Each point is reached from the start by the listed moves, each made once or not at all, plus a little noise. Say if it took an odd or an even number of moves. Then give how often each move was made.
In the rows, zero is written as 128.

Moves:
(1): [151 119 116 157]
(2): [119 210 108 128]
Start: [100  92 137 152]
Points:
[121  82 128 181] -> odd (1, 0)
[113 168 107 178] -> even (1, 1)

Moves:
(1): [161 146 135 120 109]
(2): [ 77 141 138 127 115]
(3): [122 133 152 147 147]
(4): [175 169 107 158 111]
Start: [138 146 122 136 146]
Points:
[ 87 159 132 135 134] -> odd (0, 1, 0, 0)
[166 220 118 156  99] -> odd (1, 1, 0, 1)
[210 208 132 177 129] -> odd (1, 0, 1, 1)

Moves:
(1): [147 101 132 114 118 118 129 157 126]
(2): [140 159 118  98 130 146 125 138 146]
(3): [132 105 143 111 125 139 129  95 121]
(4): [145 161  95 129 115 171 103 148  94]
(5): [169 139 132 118 139 114 113 141 125]
(6): [120 141 125 109 159 123 105 151 120]
(7): [140 125 123 127 153 165 156 134 135]
(8): [127 136 155 130 122 122 125 153 116]
Start: [133 119 137 140 158 134 118 129 130]
Points:
[180 129 130 127 153 199 116 208  88] -> even (1, 0, 0, 1, 0, 0, 1, 1)
[223 154 142  74 139 173  73 190  89] -> even (1, 1, 1, 1, 1, 0, 0, 1)
[195 182 125 116 207 191  79 218  80] -> odd (0, 0, 0, 1, 1, 1, 1, 1)
[212 144 106  99 203 184  84 221  89] -> odd (1, 0, 0, 1, 1, 1, 1, 0)
[155 141 143 125 136 181  88 142  77] -> odd (0, 0, 1, 1, 0, 0, 0, 1)

Moves:
(1): [162 140 156 132 141 162 140 137  88 105 135 115 104]
(2): [123 134 117 124  97 131 110 118 110 116 113 137 125]
(3): [100 112 140  98  84 117 103 118  81 123 103 147 176]
(4): [136 118 141 179 147 119 112 111 155 135 130 145 140]
(5): [117 151 132  94 135 156 138 114 116  97 117 122 137]
(6): [130 135 117 137 123 130 139 125 105 119 120 113 151]
(7): [ 99 120 157 125 125 131 147 110 118 115 121 114 130]
(8): [128 112 136 130 126 128 144 127 142 141 107 136 124]
(9): [135 131 131 106 111 141 133 121 123 108 143 117 140]
(10): [133 125 140 130 134 150 139 107 108 140 138 149 113]
(11): [110 125 136 149 156 157 136 148 149 119 136 122 112]
Start: [143 147 127 134 153 131 136 116 112 104 136 134 130]
Points:
[110 154 165 155 170 151 160  61  95  59 112 113 173] -> even (0, 0, 0, 1, 1, 1, 1, 0, 0, 0, 0)
[141 156 205 106 175 217 200  72  45  60 112 131  94] -> odd (1, 0, 0, 0, 1, 0, 1, 1, 0, 1, 0)
[ 63 159 163  74  87 195 152  72  13   7  97 111 204] -> odd (0, 1, 1, 0, 1, 1, 1, 0, 1, 0, 1)
[111 115 217 154 117 192 137  83  54  41  98 143 156] -> even (1, 1, 1, 1, 0, 0, 1, 1, 1, 0, 1)

Moves:
(1): [144 138 145 132 130 131 137 130 147 135 127 118 122 150 138 138]
(2): [126 137 129 133 133 145 121 123 131 138 107 137 124 137 129 134]
(3): [117 137 166 135 119 132 117 140 118 119 132 121 152 130 130 128]
(4): [162 136 124 121 120 137 130 150 118 124 136 153 110 126 117 161]
(5): [123 123 127 117 143 121 136 128 125 134 134 152 128 118 136 138]
(6): [130 132 149 100 134 150 142 140 127 127 123  99 136  97 128 118]
(7): [129 147 122 144 128 138 132 107 101 138 143 130 108 127 140 126]
(8): [120 106 126 117 116 129 156 150 113 139 120 128 135 126 134 108]
(9): [112 138 121 148 132 127 144 144 147 123 130 129 127 117 124 134]
(10): [138 119 137 150 124 117 140 120 112 132 100  97 160 111 120 132]
(11): [145 141 105 135 127 142 131 116 151 147 148 164 131 134 112 120]
(12): [131 129 122 125  95 130 124 112 140 144 138 158  98 117 145 162]
(13): [122 123 131 122 130 134 142 122 139 107 122 131 135 142 126 131]
(14): [123 102 129 123 131 139 133 127 124 132 139 126 121 129 116 141]
Start: [122 141 124 130 141 133 117 129 115 134 147 136 128 135 109 114]
Points:
[135 154 128 115 100 179 192 161 104 139 163 168  84  96 128 152] -> odd (0, 0, 0, 1, 0, 1, 1, 1, 1, 0, 0, 1, 1, 0)
[156 139 123 133 129 173 204 177 125 137 132 144 170  91  74 120] -> odd (0, 0, 0, 1, 0, 1, 0, 1, 1, 1, 1, 0, 1, 0)
[164 162  98 143 127 183 153 138 177 190 178 249  60 146 100 218] -> even (1, 1, 0, 1, 1, 0, 0, 0, 1, 0, 1, 1, 0, 1)
[145 129 125 132  96 175 162 168 137 175 150 193  70 139 118 194] -> odd (1, 1, 0, 1, 0, 0, 0, 1, 1, 0, 0, 1, 0, 1)

Moves:
(1): [103 126 134 147 134 141 125 128 124  97 102 119 142 125 139 155 146 129
 115 144 121]
(2): [141 134 137 151 114 117 144 131 141 137 142 145 116 122 159 162 125 107
 132 129 117]
(3): [122 152 114 134 158 124 156 119 107 137 152 133 133 171 128 116 101 144
  99 115 108]
(4): [129 122 139 141 130 124 124 129 123 138 128 139 121 135 135 120 115 135
 137 143 121]
(5): [119  97 103 117 123 129  96 114 110 136 121 136  93 121 140 147 140 161
 140 114 143]
(6): [128 123 114 134 106 132 140 123 136 130 143 113 121 127 121 120 121 104
 145 126 100]
(7): [132 123 155 109 132 127 145 156 129  91 118 134 120 140 133 109 115 171
 136 117 114]
(8): [108 125 134 144 111 134 139 132 127 127 148 118 127 130 124 111 140 126
  98 106 166]
(9): [127 140 125 119 128 124 134 115 140 143 123 118  96 136 139 126 134 129
 144 127 119]
(10): [136 123 122 136 129 130 150 123 128 119 119 151 110 126 141 120 160 126
 117 120 144]
(11): [144 132 145 130 116 161 112 146 109 126 105 120 112 129 137 123 146 109
 132 131 112]
(12): [126 130 150 133 112 131 143  97 137 130 130 127 145 129 117 129 125 116
 117 128 128]
(13): [122 131 126 126 107 134 130 132 138 150 122 143 138 121 137 137 126 136
 127 138 122]
(14): [127 136 131 147 126 112 130 117 115 137 153 112 133 132 118 115 152 136
 108 148 137]
(15): [122 140 139 120 139 132  94 126 130 124 133 134 130 140 120 127 117 114
 124 154 116]
(16): [133 155 110 161 125  97 130 106 123 112 111 139 150  82 126 164 132 154
 137 101 116]
(17): [110 114 156  94 125 138 140 138 118 149 129 122  87  98 117 122 162 115
 151 135 134]
(18): [131 138 120 114 132 150 111 127 131 121 122 127 158 111 150 128 119 115
 127 146 144]
(19): [105 107 113  84 122 101 119 108 129 164 113 127 137 139 159 127 137 128
 106 124 129]
(20): [130 130 144 142 114 116 140 132 128 105 139 140 126 150 113 130 135 122
 152 112 135]
Start: [119 136 147 135 149 104 138 115 118 127 126 150 130 127 120 122 119 129
 122 126 148]
Points:
[104 198 136 167 147  22 187   7 119 179 155 187 126 152 176 153 148 132
  59 123 110] -> odd (0, 1, 1, 0, 0, 0, 0, 0, 1, 1, 0, 1, 0, 1, 1, 1, 0, 0, 1, 0)
[ 82 133 174 188 124 111 197  74 113 100 153 184  46 194 183 129 118 161
  94 115 112] -> even (1, 1, 1, 1, 1, 1, 1, 1, 1, 1, 0, 1, 0, 0, 1, 0, 0, 0, 0, 0)
[ 77 136 173 190  65  75 200  37 141 141 155 152 127 153 199 129 191  65
  76 142 173] -> even (1, 1, 0, 1, 0, 1, 0, 1, 1, 1, 0, 1, 0, 1, 0, 0, 0, 1, 1, 1)
[ 84 151 145 150 143  69 128  76 110  81  93 165 171 101 183 124 154 161
  91 174 112] -> even (1, 0, 0, 1, 0, 1, 1, 0, 0, 1, 0, 0, 0, 1, 1, 1, 0, 1, 1, 0)
[ 92 161 222 159 121 110 155  86 135  74 111 182 138 163 149 106 152 155
 123 201 136] -> odd (1, 0, 0, 1, 0, 0, 1, 0, 1, 1, 0, 1, 1, 1, 1, 0, 0, 1, 0, 1)
[ 86 153 185 220  85 150 218  97  99 109 135 174 122 188 131 102 148  99
  86 108 123] -> even (1, 0, 1, 1, 0, 1, 0, 1, 0, 1, 1, 1, 1, 0, 0, 0, 0, 0, 0, 1)
[ 80 170 190 194 116 107 161 105 116  62 119 191 122  60 157 186 201  84
 124 122 189] -> odd (1, 1, 0, 0, 0, 0, 0, 1, 0, 1, 0, 0, 0, 0, 1, 1, 1, 1, 0, 1)

Moves:
(1): [132 131 132 104 121 135 125 123 118 116 137 136 123 118 105 128 116 141
 132 118 120 128 114 132 112 125 136]
(2): [133 149 133 123 115 130 124 127 128 147 123 122 133 120 130 137 119 132
 125 124 121 120 118 120 129 135 123]
(3): [129 118 116 118  97 131 124 131 132 120 129 133 106 117 119 127 115 115
 136 127 127 127 151 125 137 140 128]
(4): [136 130 151 152 125 122 122 132 119 132 128 130 109 125 139 131 154 117
 136 131 121 109 124 121 133 131 138]
(5): [115 120 137 120 131 137 108 125 121 147 121 131 141 115 143 143 131 129
 102 136 134 127 136 117 154 123 124]
(6): [120 140 128 128 100 119 124 135 127 160 148 123 137 142  99 127 129 142
 130 135 142 115 125 137 137 121 142]
(7): [129 133 149 137 135 107 129 120 124 136 127 133 138 126 118 112 131 123
 123 103 123 125 134 119 142 124 130]
(8): [109 128 130 114 152 118 121 136 127 126 107 133 125 128 122 125 142 130
 142 139 132 110 136 115 139 124 156]
(9): [139 119 118 135 137 157 120 143 133 146 131 147 111 147 126 130 129 126
 132 118 146 130 125 132 118 112 140]
(10): [130 132 152 136 114 102 123 101 107 127 120 130 118 128 131 128 137 127
 146 123 133 138 129 141 122 140 136]
(11): [161 125 113 122 139 117 121 129 133 133 143 142 135 138 148 116 124 136
 114 123 116 118 124 139 132 130 106]
(12): [139 117 120 119 126 123 132 140 133 123 122 121 135 142 125 135 136 157
 113 106 100 132 130 129 130 130 117]
(13): [139 128 124 132 117 131 126 145 128 115 127 146 138 129 118 137 123 118
 129 132 124 130 121 131 129 139 151]
(14): [138 111 120 117 122 141 144 141 147 147 132 144 130 140 135 119 128 133
 113 142 131 126 132 109 120 129 143]
(15): [127 123 133 132  99 142 112 133 125 139 136 133 131 128 136 142 127 120
 138 116 131 125 141 113 122 145 130]
(16): [139 132 128 141 116 120 125 132 140 132 135 145 128 130 137 145 142 135
 130 135 122 119 121 112 118 126 103]
(17): [132 135 109 139 125 129 130 127 125 130 142 133 127 115 132 123 125 146
 129 129 127 119 131 130 134 135 136]
(18): [115 125 134 140 141 123 136 124 111 137 125 136 129 137 134 138 130 122
 130 127 125 124 132 129 115 121 132]
(19): [125 121 127 136 140 120 119 144 131 127 129 133 118 113 121 117 121 126
 130 126 120 140 135 129 129 127 126]
(20): [146 164 127 130 122 142 124 126 132 126 145 143 141 128 118 120 133 138
 136 122 101 128 124 143 116 123 128]
(21): [135 133 127 129 119 121 130 134 121 126 129 133 121 112 132 110 134 127
 123 120 130 124 137 130 112 126 130]
(22): [148 141 119 148 134 106 115 130 128 124 123 127 119 124 120 115 115 143
 109 138 106 106 148 105 126 144 131]
(23): [125 123 142 135 108 133 129 134 126 121 126 150 125 129 137 140 134 112
 117 125 126 139 135 131 145 163 110]
(24): [142 128 141 143 134 127 134 116 128 126 112 133 130 134 121 122 119 132
 137 116 128 119 125 143 113 119 119]
Start: [122 145 130 134 124 135 130 122 137 115 128 137 123 120 138 123 127 109
 137 112 126 127 129 138 109 119 118]
Points:
[183 112 129 118  60 119 110 184 154 148 130 218 130  94 155 110 115 109
  54  69  71 130 173 107 159 177  97] -> odd (0, 1, 1, 0, 1, 0, 1, 0, 0, 0, 1, 1, 1, 1, 0, 0, 0, 0, 1, 0, 1, 0, 1, 0)
[166 158 194 177  94  81  84 111 108 157 142 162 109 106 165 106 147  97
 152  62  95 105 138 122 120 155 115] -> odd (0, 1, 0, 1, 0, 0, 1, 0, 0, 1, 1, 0, 0, 0, 1, 0, 0, 0, 1, 0, 0, 0, 0, 0)
[177 163 125 141  42 167  97 203 143 163 130 249 107 148  55 135  98 147
 140  73  59  81 173 114  81 166 184] -> even (1, 1, 1, 0, 0, 1, 0, 1, 1, 0, 0, 1, 1, 1, 1, 0, 0, 1, 1, 1, 0, 1, 1, 1)
[183 196 148 151  22  98  74 149 124 162 151 229 131 120 147 168 178 148
 132 108  61  68 142 134 173 182 122] -> even (0, 1, 1, 1, 1, 1, 0, 1, 0, 1, 1, 1, 1, 0, 0, 1, 1, 0, 0, 1, 0, 0, 1, 0)
[184 166 127 198 144 132  95 154 135 149 122 205 116 121 135 121 138 163
  98  76  53  96 160 123  61  89  88] -> even (0, 0, 0, 0, 1, 0, 0, 0, 1, 0, 0, 1, 0, 0, 0, 1, 0, 1, 1, 1, 1, 1, 0, 1)
